Each row is a point. Before rounding, the points of a table are all equally far from one centre. They may lie mostly on one side of it. Write the centre, to within rounding.

Points:
[[ 3.7  4.4]
 [-1.0  5.7]
 [ 4.2  3.8]
 [-1.3  5.6]
 [ 3.9  4.1]
 [ 4.8  2.5]
 [-3.4  4.2]
 [ 4.4 -1.7]
 [-4.7  0.4]]
Centre: [0.2 0.9]

Points:
[[ -2.5   5.9   5.6   1.2]
 [ -3.3   7.7   4.2   3.1]
 [  2.0  -0.3  -3.9   0.9]
 [  2.0   5.7   1.0   3.7]
 [  1.1  -1.5   0.3   2.5]
 [ -1.5   2.8   1.8   6.6]
 [-10.0   1.2   1.3   2.4]
 [ -1.9   2.3   2.9   6.0]
 [  1.0   2.1  -0.1   5.7]]
Centre: [-3.7  3.5 -1.2  0.2]

Points (14 x 8):
[[-0.4 -2.3  3.9  0.9 -1.4  1.3 -6.4  1.6]
 [-1.8 -6.0  3.2 -1.3 -4.2 -2.0 -1.4  3.4]
 [-6.3 -6.0  4.5  2.4 -3.8  3.0 -1.3  1.7]
 [-5.5 -6.7  3.2  0.5 -4.5  3.3 -0.4  1.0]
 [-4.0 -5.9  6.6  2.3 -2.9  3.2 -2.2 -0.3]
 [-6.9 -6.7  3.4  2.1 -2.4  1.3 -4.0 -1.7]
 [-1.2 -0.6  7.7  1.5 -3.0  3.2 -1.0  1.6]
 [-6.2 -6.1  2.6 -1.4 -0.4 -2.5  0.7  4.6]
 [-5.9 -5.2  1.4  3.3  2.5 -1.1 -5.4  2.6]
 [-5.3 -6.2  2.8  2.3 -3.2  0.8 -5.3  0.2]
 [-4.8  0.7  3.1  6.6 -4.1  0.0 -4.1 -2.8]
 [-4.9 -6.5  5.5  1.3 -4.7  1.6 -0.3  1.5]
 [-3.9 -6.4  6.7  2.3  4.2  0.2 -2.1 -1.5]
 [-4.1 -8.8  2.5  0.0  0.0  3.5  1.2  1.0]]
Centre: [-3.0 -1.8  1.5  2.2  0.1 -0.5  0.7 -0.8]

Points (16 x 11):
[[ -6.6   3.6   0.9  -1.4  -4.0  -4.3   4.5   0.9  -1.3   0.3   0.3]
 [ -3.4  -0.5  -2.2  -1.4  -2.3  -5.7  -2.6   2.1   0.2  -6.8  -4.6]
 [ -4.3   0.2  -6.4   2.2  -0.8  -8.3  -2.6  -1.5  -6.7   0.8   6.2]
 [-10.1   2.6  -5.8   0.6  -3.6  -7.6  -3.3   3.2  -1.4   1.5  -0.7]
 [ -3.6   3.4  -1.9  -2.2  -6.3  -1.7  -4.0   2.4  -4.0  -0.4  -4.2]
 [ -2.3  -1.6   0.9   0.3  -1.9  -0.3   4.6   2.6   0.4  -2.7  -3.5]
 [ -6.2   0.4  -1.5   0.6  -2.3  -4.0  -2.3  -0.3  -3.0   3.0  -5.8]
 [ -4.1   4.5  -1.9  -5.0  -2.8  -3.7  -2.7  -2.1  -0.6  -3.0  -2.9]
 [ -3.8   3.5  -0.4  -4.7  -2.2  -6.2  -3.4   0.7  -5.4   2.2   4.1]
 [ -3.3   2.2  -0.8   1.8  -0.6  -3.4   1.7  -1.4 -10.0  -1.1  -1.2]
 [ -3.5   2.6  -1.7  -2.3  -5.5  -1.4  -2.3   3.5  -4.6   2.6  -3.7]
 [ -5.2  -1.2  -3.6  -1.4  -0.8  -8.5  -1.5   3.9  -5.8   0.8  -2.1]
 [ -2.2   5.1   0.8   2.0  -4.0  -8.9  -1.6   1.9  -5.7  -1.9   2.4]
 [ -8.6   8.7   0.7  -1.3  -1.7  -3.6  -0.5   6.0  -3.8   0.2  -0.5]
 [ -7.2   4.4  -4.9  -0.7  -6.0  -5.1   0.6   3.1  -3.2  -1.4  -2.9]
 [ -2.9   2.9   3.4  -2.7   0.0  -3.2  -4.0   4.3  -5.3   0.6  -3.4]]
Centre: [-3.5  2.6 -3.5  2.3  1.6 -1.0 -2.2  2.8 -1.2 -1.5  2.4]

Points:
[[-5.8 -2.0  4.1 -3.0 10.1 -2.1  1.3  1.1  3.4 -0.7  4.0 -0.5  2.2  4.9]
 [-6.5  2.6  3.4 -3.2  6.7 -4.1 -0.5 -0.4  4.0  1.3  1.5 -1.8  1.9 -1.2]
 [-3.2 -0.4  3.2 -1.4 10.8 -3.4  2.0  2.4  4.6 -0.2  2.4 -1.4 -3.4  1.6]
 [-6.4  1.7  5.0 -0.3  7.1 -4.7  2.6  1.8  5.4  2.1  0.4 -1.7  2.0  1.2]
 [-5.9 -2.0  5.7 -0.4  9.0 -4.3  2.0  1.2  3.3  1.4  4.5 -1.0  3.8  0.9]
 [-3.4  0.6  7.9  0.6 10.6 -0.6 -1.6  0.6  2.5  0.6  3.2  0.0  1.4 -1.6]
 [ 1.0 -3.4  4.1 -1.2  8.4 -3.4 -0.7  1.3  4.9  2.9  2.3 -2.2  2.4  1.5]
 [-4.9 -0.4  4.2  0.1  5.4 -1.5 -0.7  1.0  6.4  4.6  0.9 -3.8  1.4  1.9]
 [-4.9  0.8  2.1 -0.3 10.4 -2.4 -3.3  2.0  2.5  1.2  2.6 -3.0  0.9 -2.4]
 [-5.8  3.4  6.0 -0.6  8.0 -2.6 -0.1  1.0  5.3  2.9  2.5 -0.9  1.9 -0.6]
 [-4.7  0.1  3.8 -2.5  9.0  1.5  0.2  0.4  6.9 -0.8  2.6 -5.3  1.4  0.4]
 [-6.2 -0.5  5.1 -2.7  7.9 -3.9  0.1  2.1  2.8  2.3  4.3 -4.1  0.4  3.4]
 [-2.8 -1.2  4.6  0.9  9.9 -2.7  0.9  0.4  6.6 -0.6  5.2 -2.2  1.1  1.2]
 [-2.0  1.8  3.7 -3.1  9.8 -2.1  0.6 -0.7  1.8 -2.9  7.4 -3.2 -0.5  2.3]
 [-4.5 -1.7  3.7 -3.0  9.6 -1.0 -2.2 -0.5  0.2  1.2  1.1  2.0 -0.3  1.4]
 [-2.1  2.2  5.3 -0.4  9.4 -2.9 -1.2 -1.9  4.4 -1.4  1.9 -1.8  1.8  0.9]
 [-2.0  0.7  5.7  0.0  8.2  0.9 -0.6 -2.7  3.9  1.1  1.4 -3.3  0.3  3.3]
 [-3.1 -2.2  5.0  0.9 10.0 -0.8  0.3  3.0  4.3 -1.1  1.3  0.2 -1.9  5.9]
 [-5.1  0.5  4.8 -1.8  8.0 -1.4 -0.5 -0.3  6.2 -1.9  2.8 -3.2  4.0 -2.4]]
Centre: [-1.8  0.6  2.4 -0.3  3.7  0.9  1.6  4.4  0.9 -1.2  3.1 -0.6  1.5  0.6]
